Each point is reached from the start by the listed moves, each made 0, 1 or 2 times, or once backwards (-1), plus a little noise. Say if it took an odd or an even number of moves. Then give how often each move was made.

Moves:
(1): [ 8.2 19.0 10.5  7.2]
(2): [-12.2  16.4 -15.2  -5.9]
(3): [-19.0   0.5  11.4   3.4]
Start: [ 10.2 -12.5  11.6  -6.4]
Points:
[-23.1   2.0 -30.0 -27.9] -> odd (-1, 2, 0)
[ -3.1   0.9  -3.3 -12.4] -> odd (0, 1, 0)
[28.2 26.6 33.3  5.8] -> even (2, 0, 0)

Moves:
(1): [15.7  0.0 -5.2 -2.1 -2.6 -3.8  1.1 -6.8  5.4 -5.0 -5.5]
(2): [-5.5  4.5  3.4 10.1 -3.5  6.9  0.4  5.9  3.8  1.4 -1.2]
(3): [-0.8 -0.1  5.0  1.8 -7.2 -0.6  3.4 -4.4 -2.8  4.5  3.4]
(4): [-7.6 -6.4 -5.2  9.9 -3.6 -5.1  0.9  0.4 -4.9 -3.5 -0.3]
(5): [ 9.4 -5.0  8.1  4.3  7.6 -5.6 11.9  9.7  4.2  3.0 -2.2]
(6): [ 0.7 -6.2  3.8  5.6  4.8  4.3 -9.4 -3.5 -2.8  3.1 -3.7]
(7): [-0.1 -0.6 -4.1  4.1 -6.6 16.4  6.4  3.3 -9.9  2.5  5.9]
(8): [ 0.4 -7.7 -1.0 -1.4 -8.3  5.9 -1.3  5.6  9.4  0.5 10.1]
(9): [ -4.8  -5.2   1.6  -5.9   5.6   0.5   8.8  -7.5   6.6  -1.8 -11.1]
Start: [ 3.4 -3.5 -6.8 -0.7 -1.0  5.5  4.3 -1.8 -6.8  0.6 -9.3]
Points:
[ -2.8 -24.5 -12.1  25.0 -28.0  47.7  20.4  -5.2 -12.7   4.8  -5.8] -> odd (1, 1, 1, 1, 0, 1, 2, 1, 1)
[-22.5  -3.3 -13.1  29.7 -45.0  43.1  21.6  29.3 -29.2  12.3  36.1] -> odd (-1, 1, 1, 1, 0, -1, 2, 1, -1)
[ -9.7 -33.5 -38.4   8.0 -35.3  25.1   5.9 -11.4  -1.5 -12.6   3.7] -> even (1, 0, 0, 2, -1, 0, 1, 2, 1)
[ -8.0 -27.9 -12.4  26.9   2.0  22.0  66.5  25.0  -5.3  -4.9 -29.8] -> odd (0, 1, -1, 2, 2, -1, 2, 0, 2)
[  6.6 -13.6  29.5  10.6  11.4 -18.5  25.2  12.4   1.5  18.3  -7.2] -> even (-1, 0, 2, 0, 2, 0, -1, 0, 0)
[ 45.2 -37.9   5.9  27.8 -10.6  38.4  35.5   3.3   5.9  12.3 -20.1] -> even (2, 1, 1, 0, 2, 2, 2, 1, 1)
[ 33.3 -15.4  -4.5 -22.2  35.7  10.0  29.9 -20.4  -1.3  -1.3 -48.3] -> even (1, -1, -1, -1, 1, 1, 1, -1, 2)

Moves:
(1): [  7.4   2.6   3.7   4.2   2.5   3.5   8.0  17.0   1.7   8.0  -5.1 -13.7
   6.5  -1.9  13.2   0.1  -2.7   3.1  11.5  20.0   3.1]
(2): [-6.7  9.1 -1.5  2.7  1.8  6.1 -1.1  6.0  1.9  0.9  8.6 -6.9  4.9  8.4
  5.8  3.9  4.7  0.4 -1.5 -5.6 -1.3]
(3): [  0.5  -8.4   0.9   3.7   1.5 -15.3  -0.4  -6.0 -14.2 -10.6  13.2   6.7
   1.9   3.7  -5.1   0.2  -0.6  13.0   4.0  -4.2   6.6]
(4): [-2.3 -1.3  1.2  7.9  0.3 -1.4 10.6 -1.5  0.8  2.7 -2.7 -0.2 -3.2 -2.7
  8.5 -6.3 -2.0 -4.0 -3.7  9.7 -6.8]
(5): [  8.8  -0.1  -1.0  -4.3   7.1   3.5   4.3 -12.9   5.8   5.7   0.6  -2.0
  -0.1  -1.2   6.3   7.4  -0.6   3.2   6.0 -11.7   9.8]
(6): [ 10.1   4.8  -3.6  -2.3   0.9   5.7  -7.8   9.4   6.0   7.9   2.4   2.3
  -2.2 -12.7   6.9   5.6  14.2  -1.4   2.7  11.1   3.3]
(7): [ 8.7  7.5  8.3  4.0 -4.2  7.9  2.9  4.7  8.4  1.2 -0.2 -5.3  1.7 -5.7
 -3.7 -1.5  5.4  1.4 -1.2  8.9 12.7]
(8): [ 1.7  0.6  2.8 -1.4  1.7 -4.4  0.2 13.1 -5.3  7.2 -0.5 -5.7 -5.1 10.4
 -1.8 12.2 -2.6  0.6  3.5  1.2 -2.8]
(9): [ 7.6 -7.3 -2.8 -0.7 -5.5  8.8  3.4 -2.3  4.2  5.7 -0.1  0.9 11.6  4.2
 -9.0  5.7 -1.8  0.3 -1.5  5.5 -3.5]
(10): [-4.3  0.0  4.5  1.3 -9.9 -9.8 -7.5 -5.8  4.2  4.2  1.1 -1.1  0.0 -7.7
 -2.6  4.2 -4.8 -0.4 -0.5 -6.9  2.4]
(11): [ 4.6  4.6 -3.5  8.8  8.1  4.6 -0.5 11.3 -3.5  6.0 -4.1  3.3  7.0 -1.6
 -8.3 -5.2  3.2  5.0 -2.0  6.7  6.0]
(12): [ -4.3   1.3  -1.2  -8.2   3.1   2.5  -2.8   1.5   2.2   4.5   6.1  -2.5
  -5.9  -5.4  -4.8   4.6 -15.7   2.3  -0.2  -4.6  -0.5]
(13): [ -1.0   2.9   8.0 -11.1  10.0  -5.6  -3.0   4.0   5.6  -3.5  -2.5  -2.7
   6.0   6.8   0.6   3.4   6.1   9.4  -6.0  -2.3   3.0]
(14): [-3.3  3.9 -2.4  4.3 -7.5 -0.7  5.1 -3.2 -3.9 -2.6 -5.8  8.4  9.4 -3.6
  2.1  9.7 -0.6  2.0  5.1 -0.5 -3.5]
(15): [ -3.3  -9.2  -1.5   4.4  -2.8   2.4   3.6   7.9   0.0  -6.3  -1.4   8.3
  -2.8   5.5   4.4   7.3   0.9 -12.7  -1.5   2.6   8.2]
(16): [ -2.5  -7.3 -16.5   2.1  -1.5   4.4   7.9   7.2   0.6  -6.0   1.9  -2.7
  -1.5  -9.3  -4.0  -1.4   1.8   2.4   5.7  -6.8   0.1]
(17): [ -3.1   0.0  -0.2  -5.4   4.0 -11.3   2.7  -7.1   1.3   5.5   1.4   7.8
  -1.3  -1.2  -5.4  -7.8   0.2  -3.1   8.0   0.4   6.3]
(18): [-23.9  -1.2   0.4  -6.6   3.4   4.6  -2.9  -4.1  -6.2   6.4  -6.2   0.3
  -4.0   7.6   3.1  -2.1   1.7   3.2  -1.6   3.7   3.4]
Start: [  1.7  -4.1   5.7   5.3   1.4   2.4  10.1   8.8  -2.5   1.5  -5.0  -2.0
   2.1  -1.1   0.7   6.9 -11.3   0.7  -3.3  -1.9   0.3]
Points:
[-24.8  27.3  26.2  21.3 -21.5  11.8  46.1  -4.5   4.6  63.3  -9.9 -23.8
  53.5   6.7   6.4  14.1 -50.5  10.6  31.8  44.0  -1.8] -> odd (2, 2, 0, 1, 0, -1, 1, 0, 2, 1, 0, 1, -1, 2, -1, -1, 2, 1)
[-69.3  24.5   3.0  59.6 -14.6   6.7  12.8  32.1 -25.9  16.2  -6.5 -12.6
   5.2  -5.0   8.7  -0.8 -41.9   1.4 -24.5   2.1 -18.4] -> even (0, 2, 0, 2, -1, -1, 0, 0, -1, 2, 2, 1, -1, 1, 0, 0, -1, 1)
[-32.5 -48.4 -28.9 -27.4  34.4  -2.1  18.8   4.2 -22.9   8.1  24.7 -12.0
  25.8  33.6 -16.3  17.3  -4.1  52.2  27.9 -22.7  32.0] -> even (1, 1, 2, -1, 1, 0, -1, 0, 2, 0, 0, 0, 1, -1, 0, 2, 1, 2)
[-18.2 -59.1 -13.2 -13.1  30.0  -2.3  51.3 -23.8 -14.4  29.5 -11.4  24.4
 -32.9  33.6  -1.3   9.6 -55.2 -33.3  19.6  -7.4  22.1] -> odd (0, -1, 0, 1, 2, -1, -1, 1, 1, -1, 0, 1, -1, -1, 2, 0, 2, 1)
[ 43.2 -22.3  10.5  -2.9 -28.9 -17.1 -11.3 -35.7  19.8 -20.9  15.2  20.4
  26.1 -10.0   2.3  78.8  10.9  10.0  -1.3 -63.2  27.4] -> even (-1, 0, 1, -1, 2, 1, 0, 0, 1, 2, -1, -1, 1, 1, 1, 0, -1, -1)
[ 14.7  -7.2   2.2 -32.4  50.7 -16.7  -4.9  -4.9  25.8   5.6  23.0  43.9
 -38.7 -19.5  20.6   4.0  -5.6 -32.9  -9.7 -11.7  29.2] -> odd (-1, 0, 0, 1, 1, 2, -1, -1, -1, -1, 0, 2, 1, -1, 2, -1, 2, -1)
[  7.9 -55.8   0.8  37.0 -51.4 -20.0  30.6   2.9 -30.9 -11.6  17.9   6.5
 -10.7  -2.6 -37.4  29.7 -34.1   6.0 -10.2   9.9 -24.4] -> odd (-1, -1, 2, 2, -1, 0, 1, 2, 2, 1, -1, 0, -1, 0, 0, 1, -1, 0)
[ -9.3   8.5 -32.8   3.4  14.2  24.5  16.9  18.8 -32.2  22.0  34.0 -30.0
  26.8 -18.4  36.9  65.5 -35.7  62.2  58.3 -26.6  12.4] -> even (2, 2, 2, -1, 2, 1, -1, 0, 0, 0, 0, 2, -1, 2, -1, 1, -1, 1)
